Rows are points. The window is the flat piece filled in between its corners: a triangle in 3 columns, a solid with four corners in 4, and so on. A path goes straight from each point to the next, and from the last back to the first. After which points does the path pass through the window?
(in the rows, 128 means zero)

Window (3 x 3):
[[ 74 133 130]
 [103 156 129]
 [190  98 131]]
Path:
(1): [ 86 133 165]
(2): [ 82 135 161]
(3): [ 81 134 109]
(4): [ 74 133  76]
(5): [ 89 135 147]
(6): [161 117 150]
(7): [164 104  89]
(8): [ 89 131  78]
Through the window after points: 2, 4, 6, 8

Window, 4 rows:
[[144 182  70  93]
 [132 119  83 116]
 [133 173 203 132]
 [174  78 124 114]]
Path:
(1): [166 139 108 174]
(2): [122 122 128  83]
(3): [124 134 107  99]
(4): [149 157  94 176]
(5): [158 132 106 153]
(6): [126 122 136  88]
(7): [149 104 143  90]
(8): [173 101 132 135]
(9): [177  94  87 120]
(10): [161  89  96  91]
(11): [130 172  85  69]
(12): [158 178  75 124]
Through the window after points: 1, 5, 7, 11

Window (6 x 6):
[[ 53 117 152 135 181 121]
 [ 56 102 151 139  50 129]
 [172 102 179 117 196 133]
 [146 154 160 145 139 121]
 [104 110  78 128 138 110]
 [230 175 155  38 114 119]]
Path:
(1): [106 128 160 132 156  73]
(2): [149 139 167 130 134  86]
(3): [139 164 138 137 143 175]
(4): [ 93 128 137 129 152 152]
(5): [ 93 116 143 133 147  97]
(6): [143 127 157  93 123  64]
(7): [138 136 119  91 123 175]
(8): [114 149 121 111  94 195]
(9): [124 119 168 107  93  86]
(10): [116 109 143 112 148  63]
(11): [117 143 119 103 142 197]
(12): [106 138 150 135 154 153]
Through the window after points: 2, 4, 8, 12

Window (8 x 8):
[[ 73 104 170 218 173 171 117 124]
 [176 169  85  89 138 145 133 121]
 [181 144  94 121 182 101 169 128]
 [ 75 145 111 100 159 203 157 141]
 [161 118 130 151 114 129 172 125]
 [157 168 137 160 151  64 150 135]
 [148  98 189 145 188  54 127 114]
 [ 99 138  50 147 108 158 144 133]]
Path:
(1): [110 125 135 156 152 141 129 150]
(2): [103 132 135 160 147 141 157  71]
(3): [103 135 146 173 163 133 141  86]
(4): [142 120 152 171 161 110 125 206]
(5): [148 134  93 136 145 127 152 148]
(6): [131 151  95 135 158 128 176  58]
(7): [120 125 137 170 135 124 175  51]
(8): [157 118 128 148 131 142 143 181]
Through the window after points: 3, 5, 7

Window, 9 rows:
[[160  94  90 100  81  86 172 139 137]
 [ 54 141 110  98  95  75  85 195 154]
 [ 74 107 216 185 156  93 126 155 133]
 [ 88 196 182 154 162 143 161  98 120]
 [149 214 175 101 169 154  98 204 151]
 [106  91 155 148 226 176 153 150 137]
 [113 113  88 118 126 107  40 104 135]
 [103  94  70 161  81 160 108  97 135]
 [156 141 169  62  96 148 130 111 114]]
Path:
(1): [116 139 114 134 135 135 101 135 108]
(2): [ 90 133 133 143 125 110 118 148  66]
(3): [ 97 127 144 131 127 119 123 108 161]
(4): [121 116 133 127 105 153 126  79 209]
(5): [125 132 104 146 125 148 116 152  48]
(6): [103 117 102 128 107 121 118 134  91]
(7): [110 107 157 114 114 129 132 109 217]
(8): [110 124 137 133 133 126 113 128 182]
(9): [102 137 126 146 134 120 118 166  91]
(10): [120 156 106 123  96  96  91 156  63]
(11): [113 137 133 106 106 105  95 111 182]
(12): [108 125 144 112 125 134  96 103 195]
Through the window after points: 12

Window, 11 rows:
[[151 218 162 126 169 163 219 165 167 162 148]
 [200  93 152 108 128 123 146 134 168 157 105]
 [117 127 164 132 144 122 204 136  98 181 137]
 [117 125  85 115 118  97  88 113 133 120 141]
 [ 90 134 212 155 110  68 106  99 112  99 132]
 [192  87  82 176 165 133 137 156 224 110 102]
 [131 116 179 200 119 115  46 168  91  93 133]
 [137 134 117 142 198 123 114 121  93  57 141]
 [132 134 120 157 105 157 137  41 125 100 115]
 [ 11 123 128  19  86 174 148  96 134 153 146]
 [135 168 143 136 140 110 172 193 101  82 128]]
Path:
(1): [113 106 150 112  97 135 144 122 129 102 196]
(2): [ 97 135 137 128 132 135 106 124 126 138  86]
(3): [103 171 144 148 155 118 115 146 127 123  42]
(4): [127 130 131 143 131 133 140 135 121  98 175]
(5): [165 115 144 169 133 115 145 133 130 110 146]
(6): [158 168 153 167 168 109 133 141 125 132  53]
(7): [ 85 142 143 143 142 117 106 126 100  99 111]
(8): [115 127 158 137  94 120 134 129 136 106 226]
(9): [132 121 135 157 102 140 132 120 133  82 226]
(10): [ 92 169 120 133 161 118 129 117 121 126  43]
(11): [117 133 156 177 151 117  86 162  89 121  54]
(12): [140 120 162 161 112 124 104 132 122 103 168]
(13): [ 88 120 132  96  92 158 156 108 130 105 201]
(14): [ 69 144 136  75 137 147 133 116 132 154  85]
(15): [107 106 128 137 133 108  97 113 120  99  91]
(16): [135  93 148 137 115 118 106 115 123  96 155]
Through the window after points: 1, 11, 13

Window:
[[132 126 183 163 141 144 111 159  86 149  94 130]
 [ 76 133 115 173 135 164 101 138 131  96  80 123]
 [119 163 157 156 120 182 153  90 111 148  66 133]
 [152 163 134  96 151 120 150 135 148  75 169 131]
 [209  61  94  50  58 159 143 120 162 153 152  94]
 [113  27 156  87 104 134 211 147 200 168 116 116]
 [106 129 146 115  65 115 141 123  81 128  65 109]
 [191  77  78  87 149 105 132  47 122  90 217 130]
 [109 181 147 162 134 104  79 103 138 151  88 150]
 [ 67 138 132 131 109 157 156 159 112 196 113 118]
 [156 110 128  34 154 144  77  53 125  80 186 124]
 [177 101  66  41 221 108 131  98 144  88 149 131]]
Path:
(1): [148 130 118  92 172 113 128  85 138 104 143  43]
(2): [139 110 122 100 121 131 148  93 145 130 133  88]
(3): [136  96  93  69  93 149 151 119 119 119 144 206]
(4): [140  98 128  86 121 131 151 128 129 141 135 163]
(5): [146 101 151  97 135 126 147 108 149 149 124  70]
(6): [155 105 138 119 145 120 148  92 162 141 139  39]
(7): [137 104 121  91 116 160 141 139 136 136 137 179]
(8): [127 110 109 114 118 158 127 128 112 130 125 193]
(9): [124 104 140 109 149 121 126  92 125 153 115  39]
(10): [145 137 143 126 136 122 136 103 139 138 137  71]
(11): [150 112 128  83 112 145 122 118 115 127 122 183]
(12): [143 103 114  76 127 138 129 124 125 105 146 199]
(13): [142 115 121 124 145 100 126 104 149 136 154  39]
(14): [136 151 129 130 146 130 115  94 125 136 116  64]
(15): [125 130 116 112 114 139 113 133 108 102 115 171]
(16): [158  96 105  55 131 156 120 119 131 110 147 222]
Through the window after points: 16

Window (14 x 14):
[[ 87 147 134 182 146  94 156  58 107 172  88 122 106 114]
 [134 125 249 176 145 136  72 146 181  92 101 121 151 171]
 [190 237 120  81 130 167 117  92 112 154  85  93 145 158]
 [130 126 128 142  99 102 159 124  57 151  98 158 167 140]
 [150 128 102 158 127 142  95 115  85 152 106 205 120 150]
 [133 129 118 171 112  92 124 157 137 102  98 108  93 147]
 [ 81 138 132 157 141 156 136 117  55 175  69  93 138 164]
 [163 112 159 141 164  77 107 109 150  97  97  72 128 146]
 [180 143 124 105 100 165 133 141 137 207 133  92 160 131]
 [133 122 128  62 111  77 127 170  93 140 107 173 139 149]
 [114 128 119 131  85 137  86 108 115 115  88 165 139 145]
 [114 134 122 172 130 137  99 166 140 139 154 100 171 153]
 [132 135 134 166 121 121  93 131 155 152  67 168 164 154]
 [127 111 123 151 165 152 160 134 144  67 112 136 136 174]]
Path:
(1): [151 136 124 128 121 151 113 132 116 152 103 126 145 110]
(2): [137 135 134 139 131 131 102 139 109 133  79 137 146  95]
(3): [137 139 133 126  99 106 111 120 124 154 115 132 133 190]
(4): [142 141 128 113 107 109 119 132 115 142 115 142 144 182]
(5): [116 131 128 115 142 131 108 163 106 131  90 134 143  77]
(6): [141 144 153 140 149 144 133 145 119 120  80 116 149  67]
(7): [140 139 135 141 120 122 123 111 130 165 113 113 134 162]
(8): [141 114 130 146 115 122 131 104 139 139 120 137 129 203]
(9): [134 138 132 141 148 120 113 147 114 117  84 132 140 115]
(10): [129 135 140 159 138 128 111 153 132 114  93 110 145 117]
(11): [136 127 142 148 122 112 120 116 133 133 125 129 131 198]
(12): [145 139 128 125  88 128 124 121 137 177 126 126 148 204]
Through the window after points: 4, 6, 8, 10, 12

Window (14 x 14):
[[173  56 117 147 151 126 149 153 155  85 191 140 154  96]
 [155 147 141 140 185  99 203 177 116 115 114  72 126 125]
 [ 64 133  88  88 109 116 153 138 172 216 109 124  80 108]
 [ 94 143  88 136 122  82 148 143 110 173 124 193 113 140]
 [ 92  65 150 107 169  79 165 144 136 120  43 112 133 152]
 [163 108 137 125 103 118 157 172  90  45 143  83 125 116]
 [ 40 139  69 166 169 138 109 135 133 176  96 124  63 133]
 [215  78 138 114 164 203 166 185  62  67 162 147 160 132]
 [ 98 156 143 145 120 124 136 126 171 174 120 171  42 137]
 [120 144 130  80 149 130 168 185 148  61 194 164 120 118]
 [153 131 137 107 133 161 208  81 102  55 171 165 176 129]
 [105 129  68 177 115 161 138 180 183 144  81 162 118 124]
 [ 94 110 197 148 137 123 194 186  98 107 143  86 161 128]
 [127 177 211 134 176 110 108 152  81 120  64  47 212 139]]
Path:
(1): [126 134 140 126 137 125 165 164 127 119 137 108 132 191]
(2): [ 99 129 118 143 123 103 161 148 142 126 129 102 125 187]
(3): [ 97 132 143 113 151 109 153 145 131 117 102 157 123  45]
(4): [124 163 159 132 161 133 157 149  93  90 104 160 142  43]
(5): [151 114 119 119 131 155 162 145 120 112 171 117 148 178]
(6): [143 127 140 126 149 129 160 150 127  92 168 110 156 172]
(7): [134 111 153 111 158 121 168 151 100 105 112 132 128  79]
(8): [124 129 119 128 137 123 150 150 142 118 119 154 104  98]
(9): [122 135 109 119 139 133 138 151 143 134 139 119 119 181]
(10): [138 123 124 145 136 126 164 176 137 132 146 103 146 196]
(11): [130 123 126 137 153 127 153 157 132 108 116 134 129  91]
(12): [112 128 132 134 157 117 171 166 109 112 109 125 123  76]
Through the window after points: 10

Window, 14 rows:
[[ 71  83 161 148 150 157 122 125 179 110  71 147 183 173]
 [137 173 167 192  98 151 123  90 136 188 102 128  93 141]
 [130 201 175  98 137 154 116 108 149 102 125 140 198 105]
 [ 84  96  73 190 128 128  94 106 123 115 124 141 172 149]
 [ 94 136 134  78 157  92 159 145  84 140 103 129 152 154]
 [129 119  97 130 190 129 195 130 203  69 159 170 146  86]
 [ 30 228 107  91 130 149 136  65  99 126 102  76 143 110]
 [ 61 154 171 103  67 172 134  93  86 208 119 148  86  85]
 [105 202 122  95 112 159 109 165 202  58 110 179 152  79]
 [ 60  59 111 180 140 156 146 221 144 150 141 137 169 114]
 [ 81 179 139 127 189  95 115  79 124 121 157 121  94 100]
 [119 156 127  47 112 129 147 150 182  84 165  87 162 116]
 [185  96  91  90 125 200 113 175 199 220 143 166 111 115]
 [197 118 115 141 189 170 138  88  99  85 171  52  76 160]]
Path:
(1): [133 128 117 121 152 134 130 129 170 110 110 110 160  94]
(2): [108 125 129 128 144 144 130 127 173 108  95 137 161  99]
(3): [ 76 150 122 136 151 147 137 128 149  96 173 171 133 184]
(4): [131 144 121 133 155 166 130 105 115 113 159 113 118 156]
(5): [168 106 125 140 162 135 136 115 133 109 120  71 108 109]
(6): [142 113 115 133 148 121 126 127 159 136 116 116 158  95]
(7): [ 93 139 101 122 146 189 144 164 171 123 167 174 125 164]
(8): [ 79 144 109 130 143 176 143 152 120 119 184 146 113 164]
(9): [131  97 125 139 136 117 126 135 181 140  71 101 148  62]
(10): [117 139 131 115 131 137 122 114 135 137 104 114 147 103]
(11): [ 81 170 131 107 148 173 150 150 137 132 170 155 142 150]
(12): [113 146 129 140 137 178 135 135 158 127 171 135 123 157]
(13): [129 112 100 137 130 151 101 107 151 138  91 111 141  68]
(14): [128 117 136 119 143 125 113 130 127 126  99  88 132  99]
(15): [ 62 172 119 125 130 171 144 125 127 149 176 171 132 165]
(16): [ 78 156 117 122 160 149 154 148 137 105 171 160 145 202]
Through the window after points: 2, 4, 10

Window (14 x 14):
[[154 137 169 114 106  82 128 109 128  73 118 123 218 133]
 [176 143 123 188  81 143 119 170  59  69 180 104 164 141]
 [138 138 148 139 108 119 136  66 130 168 153 172  83 155]
 [230 139  75  78 112 159 128 105 117 167 141 184  54 133]
 [159 104 126 138 190 113 136 105  98 154 131 152 115 129]
 [136  96 154 113 138  63  95  88  93  65 179 102 162 216]
 [175 151  99 138 140 144 175 103 160 130 125 117 111 163]
 [165  97  74 143 130 138 112  49 134 167  93 165 131 157]
 [149 122  49 119 128 126 183 115 126 232 145 183 121 157]
 [163 145 144 159  75 107 117 195  47 122 119  57 136 170]
 [117 132 151 118  78 184 145 170  47  92 147  65 155 150]
 [ 90 179 107 141  72 134 157 196  23  61 116 104 108 157]
 [162  75 101 135  91 139 179 145 123 146 119 166  78 149]
 [104 120 131 122 130 102  74 137 151 101 153 118 140 153]]
Path:
(1): [148 114 109 120 119 105 153 111 108 142 135 114 117 123]
(2): [155 124 100 134 116 121 133  84 112 130 129 123 132 141]
(3): [164 123 120 151 122 140 129 130 116 145 133 165 127 170]
(4): [142 138 139 133 140 127 133 125 133 149 112 156 149 185]
(5): [150 110  88 111 102 113 138  94 102 120 133 109 112 122]
(6): [145 120 103 122 131 107 156  98 112 132 141 118  99 120]
(7): [173 134 151 165 139 152 109 141 106 155 131 176 151 201]
(8): [156 162 140 128 131 148 105 126 125 131 112 179 126 231]
Through the window after points: 2, 6

Window, 14 rows:
[[ 85  90 129 159 151 116 153 177 149 103 167  51 111 152]
 [159 119 148 181  87 100 150 121 152 137 123 105 149 126]
 [144 136 184 142 164 154 110 158 116 226 126 110 146  65]
 [140 128 147 191 194 180 140  79 102  75 148 206 186 218]
 [ 66 156  96 100 102 126 173 168 183 138 143 157 144  95]
 [ 77 165 157 170 189 160 122 108 109  90  46 150 197 175]
 [ 67 113 178 111  11 105 143 215  88 181 134 131 147 121]
 [116  69 116 178  80 134 101 106 130 108 170 130 168 113]
 [131  85 126 112 116 105 105 132 111 133 114 206  51 148]
 [ 78 175 106 151  83 109 122  77  97 143 154 120 130 197]
 [179 129 162 125  92 115  78 199 129 106 190 138 163  98]
 [144  28  93 134 129 156  83 139 186 145 104 134  86 195]
 [104  99 143  33 137 182 144  88  88 185 108 121 110 142]
 [115 123 218 160  95 120 111  87 160 164 160 128 109 127]]
Path:
(1): [137 137 145 146  64 213 120 166 129 139 143 119  92 128]
(2): [103 132 136 166 130 189 115 123 107 117  94 134 146 155]
(3): [ 91 131 158 138 155 108 126 130 131 121  89 152 169 163]
(4): [ 70  70 118 108 131  72 118 125 162 167 160 110 190 170]
(5): [147 125 144 161  92 162 130 145 117 118 143 131  88 119]
(6): [122 132 122 136 105 173 120 132 147 119 122 127  95 120]
(7): [ 91  99 161 123 125 114 129 131 119 163 153 135 151 142]
(8): [116 128 138 140 123  96 111 119 136 150 136 156 159 152]
(9): [117 129 131 136  90 183 140 128 120 128 125 155 118 133]
(10): [111 126 141 161 107 171 138 140  86 102 139 123  84 133]
(11): [149 103 147 124 107  84 104 145 154 151 132 163 156 138]
(12): [ 84 114 138 125 147  61 137 104 128 181 159 145 186 192]
(13): [136 127 159 147  87 184 119 164 124 117 114 116  91 111]
(14): [ 99 137 117 191  77 230 135 151 143  96 123 133 131 149]
(15): [119 110 132 128 147 117 130 122 120 129 140 157 152 157]
(16): [116  97 137 123 149 121 120 132 145 170 121 133 139 129]
Through the window after points: 2, 10, 16

Window, 14 rows:
[[123 249 133 115 162 154 139 146 123 113 142 133  80 139]
 [143 119  80 150 131 112 147 124 140 108 179  97 188 130]
 [100  96 142 137 138 131 151 166 130 101 118 155 110 129]
 [152  92 113 157 129 134 131 164 112 172 132 116 178 159]
 [ 85 119 132 151 178 101 130 146 121 132 119 161 172 120]
 [ 80 139 141 109 119  94 132  99 158  97 133  92 178 126]
 [128 109 111 140 153 147 129 114 157 141 119 135 131 161]
 [132 164 165 114 159 150  96 106  93  59 161  99 107 142]
 [212 118 113 140 137 149 169 147 127 112 142 133 184 122]
 [125 127 152 174 125 131 115 126 155 111 118 121 128 122]
 [128 118 146 141 119 145 106 129 125 116 154 161 141 156]
 [177 120 131 136 132  65 136 157 129 149 138 137 138 127]
 [ 99 118 113 120 126 100  91 138 120 131 112 140 139 107]
 [ 99 123 103 142 126 155 150  84 102 181 153 124 140 140]]
Path:
(1): [149 142 133 150 141 124 145 129 113  98 128 133 138 154]
(2): [149 134 123 145 123  96 129 121 116 124 112 136 145 153]
(3): [122 123 126 125 157 154 121 142 150 149 184 104 152 106]
(4): [134 121 118 112 152 149 118 141 148 146 149 125 150 127]
(5): [131 133 120 139 135 121 147 124 118 116 136 132 153 144]
(6): [131 124 122 155 141 114 126 132 111 115 124 144 142 149]
(7): [136 122 133 134 143 125 129 146 139 140 144 132 139 110]
(8): [123 100 151 123 136 120 102 128 141 138 175 116 136 105]
(9): [153 114 119 149 134 109 142 135 116 111 112 140 153 154]
(10): [130 136 113 152 135 132 135 110 120 116 117 131 129 158]
(11): [108 108 146 111 162 140 122 147 144 150 167 131 149 110]
(12): [128 144 132 130 147 155 133 136 141 131 157 128 137 124]
Through the window after points: 10

Window:
[[103 142 145 133 197 156 133 175  48 101 114 122 105 158]
 [121 119 151 105 126 145 144 106 111 103  95 147 145  90]
 [134 119  83 117 135 120 124 114 119  97 159 166  90 145]
 [134  63  65 159  63 130 185 119 107 144  55  95 134 134]
 [158 149 134 125 137 147 117 213  89 165 135  80 188 130]
 [146 123 115  69 176 149 118 117 150 104 107  87 139 184]
 [215 168 127 119 138 114 169 227 249 179  94 118 153 199]
 [165  53 179 125 178 105 130 112 171 145  93 168 120 119]
 [ 82 115 124 124 145 196 125 125 109 144 117 102 132 127]
 [125 148 181 129 118  90  69 101  73 147 110 113 105 111]
 [118  91 151 132 110 117 141 107 157  71 169 143 123 155]
 [ 64 107 101 127 140 118 130 117  98 112 113 135 157 137]
 [130 115  98 167 139 126 172  68 146  97 143 136 144 134]
 [154 141 121 164 144 161 100 159 173  88 123 149 172 153]]
Path:
(1): [112 134 113 136 180 115 134 169 129 118 111  98 101 123]
(2): [124 123 113 130 146 131 132 158 159  75 119  92 129 125]
(3): [156 119 124 150 127 149 121 107 126 146 109 161 164 165]
(4): [152 110  97 120 104 156 130  87 117 128 104 153 147 190]
(5): [129 109 110 140 134 124 142 152 136 112 113 109 128 123]
(6): [117 115 100 138 166 131 138 162 110  85 109 113 101 113]
(7): [127 143 164 126 157 153 138 132  86 141 120 135 149 185]
(8): [138 107 128 139 119 159 151 121 120 124 115 148 151 162]
(9): [131  99  83 142 125  84 121 136 148 115  81  86 106  87]
(10): [139 121 109 134 141 113 127 141 168 102 105 107 130 119]
(11): [148 108 145 114 119 161 130 108 119 162 140 168 150 166]
(12): [150 125 163 115 131 165 137 137  93 127 112 163 167 196]
Through the window after points: 2, 4, 6, 8, 12

Window (14 x 14):
[[143 113 116 107  57  73  64  99 124 125 143  84  75 163]
 [130  73 160 119 183 122 139 117 145 116  66 127 155  97]
 [ 79 100 173 129 153 156 197  88 168 137 105 188 128 166]
 [ 41 124 102 149 119 111 193 113 155 121 145  91 123 151]
 [132 115 132 179  83 167 119 109 126 193  87 126 112 105]
 [135 110  81 153  67 120  30 170 127 133 190 115  87 148]
 [ 55 106 133 113 115  67 181 180 134 151 105 118 128 221]
 [135  93 115 138 117 110 199 138 184 116 110 109 146 197]
 [138 130 104  56  53  53  35 121 153  96 138 100 224 150]
 [130  85 113 193 157 135 114  50 103 144  88 158 157 135]
 [137 151 152 174 154 141 121  85 130  83  34 171 151 114]
 [125 160  54 135 142 136  86  88 148 178 122 125  97 143]
 [ 84  76 114  98 132 159 200 115 121  93  50 154 147 164]
 [141 148 117 113  81 130  58 142 100 144 190  47 123 190]]
Path:
(1): [125  96 125 147 123 138  92 121 141 136  81 116 123 155]
(2): [115 118 118 134 119 132 112 112 159 129  94 111 126 176]
(3): [127 120 113 144 112 111 153 128 119 118 142 132 136 136]
(4): [157 140  86  82  94 104 177  86  96 128 142 136 107 144]
(5): [ 51  72 129 168 117 125  87 161 176 137 113  97 149 177]
(6): [ 92 118 117 168 108 146  94 115 167 129 113 103  94 182]
(7): [150 116 121  94 132  95 180 115  64 139 138 134 158 118]
(8): [146 166 131 111  86 107 157 127  98 149 161  90 112 119]
(9): [ 87  80 106 147 147 159  60 107 164 122  85 136 146 213]
(10): [110 120 127 135 103 132  77 111 145 124 127  91 125 193]
(11): [142 117 120 110 108 102 128 122 111 143 139 115 125 125]
(12): [146 147 114 112 111 129 123 135 101 147 152 114 138 139]
(13): [110 113 134 131 103 125  93 113 140 128 134  93 119 183]
(14): [ 91  74 134 165 118 119  37  85 149 133 102  95 112 179]
(15): [135 123 121  97 106  96 156 143 131 126 121 127 136 136]
(16): [127 147  91  97 121  88 167 112 103 131 178 169 148 126]
Through the window after points: 2, 8, 10, 12, 14

Window (14 x 14):
[[128 139 129 159 155 186 157 163 159 117 122 135 135  77]
 [148 123 183 142 170  89 109 128 187 116 133 113 130 190]
 [104 109 146  96 137 109 128 162 114 160 118 140 164 130]
 [129 103 118 126 163 136 164 108 147  79 166  82  90 116]
 [148 129 202 151 109  82 156  69 111 157 151 186 173 131]
 [125 107 141  99 148 240 158  92 177 113 135 148 154 121]
 [114 158  76 110  56 109 154  83 126 136 100 192 129 200]
 [103 125 121 109 116  70 113 119 182 170 160 100 120 135]
 [116 105  95 127 134 112 114  58 104 109  36 182 214 108]
 [175 207 124  92 132 101 163 216 149  60 148 162 180 128]
 [ 57 173 115  81 110 129  97 122 127 114 124 167 118 129]
 [141 215 136 145 139 122 208 132 144 112  82  88 134 110]
 [ 41 129 117 132  93 152 157 124 187 129  86 151 175 162]
 [140 171 114 130  98 118 118 137  75 130 164  88 159 132]]
Path:
(1): [132 146 167 113  95 107 130 170 151 116 111 136 131 129]
(2): [111 160  56  98 188 130 153  96 142 125 184 142 187 139]
(3): [ 77 165 123 159 215 111 124  96 144 156 139 132 161 163]
(4): [145 117 141 112  70 132 146 113 124 113 134 123 127 120]
(5): [137 136 163  98  98 181 117 105 133 103 107  90 142 121]
(6): [104 159  86 142 150 110 166 141 120 129 147 199 164 137]
(7): [111 163  90 109 176 111 179 106 136 116 130 154 167 150]
(8): [111 114 167 139  94 141 116 138 176 128  99 134 135 123]
Through the window after points: 1

Window:
[[165 127  90 162 134  69 139 139  80 108 125 121 157 175]
 [129 116 128 139 168 115 176 175 104 208  99 138 176 198]
 [133 133 127 163 139 144  97 136 181 126  44 203 104 154]
 [113 119 152  63 194 112 137  88 187 197 129 101 103 156]
 [ 87 168 188 118 141  58 109 152 135  94 162 153 170 128]
 [140  87 217 140 111 109 150 135 105  66 138 130 172 157]
 [ 65 111 115 125 128  75 173 113 135 120 196  88 140 143]
 [160 163 127 168  77 135 116 131 164 115 157 196  84 165]
 [172 122 164 167  93 143  51 148 177 130  74 166 197 130]
 [117 142  79  60 127 145 167 109 121 184 132 162  89 141]
 [133 143 171 171 168 168 153  71 111 137  97 143 130 137]
 [116 181 117  78 112 125 160 101 187 166  95  86 101 132]
 [117  84 195 170 116 113  99  74 125 181  75  85  84 147]
 [127 124  63 138 167 148 152 198  70 181 128  74 120 191]]
Path:
(1): [100 142 124 122 112 123 122 130 124 126 130 134 162 200]
(2): [165 109 132 129 143  84 144 169 165 166 120 139  90  84]
(3): [134 107 156 145 143 109 137 119 133 163 111 107 105 135]
(4): [ 91 120 152 124 112 140  96  92 123 156  99 110 135 207]
(5): [122 137 126 125 133 111 131 116 123 131 117 123 157 193]
(6): [148 122 145 144 127  99 154 147 120 130 121 121 126 125]
(7): [149 131 138 143 133 116 152 156 159 149 103 132 123 105]
(8): [100 137 126 121 137 138 104  97 138 149  93 148 124 219]
Through the window after points: 3, 5, 7
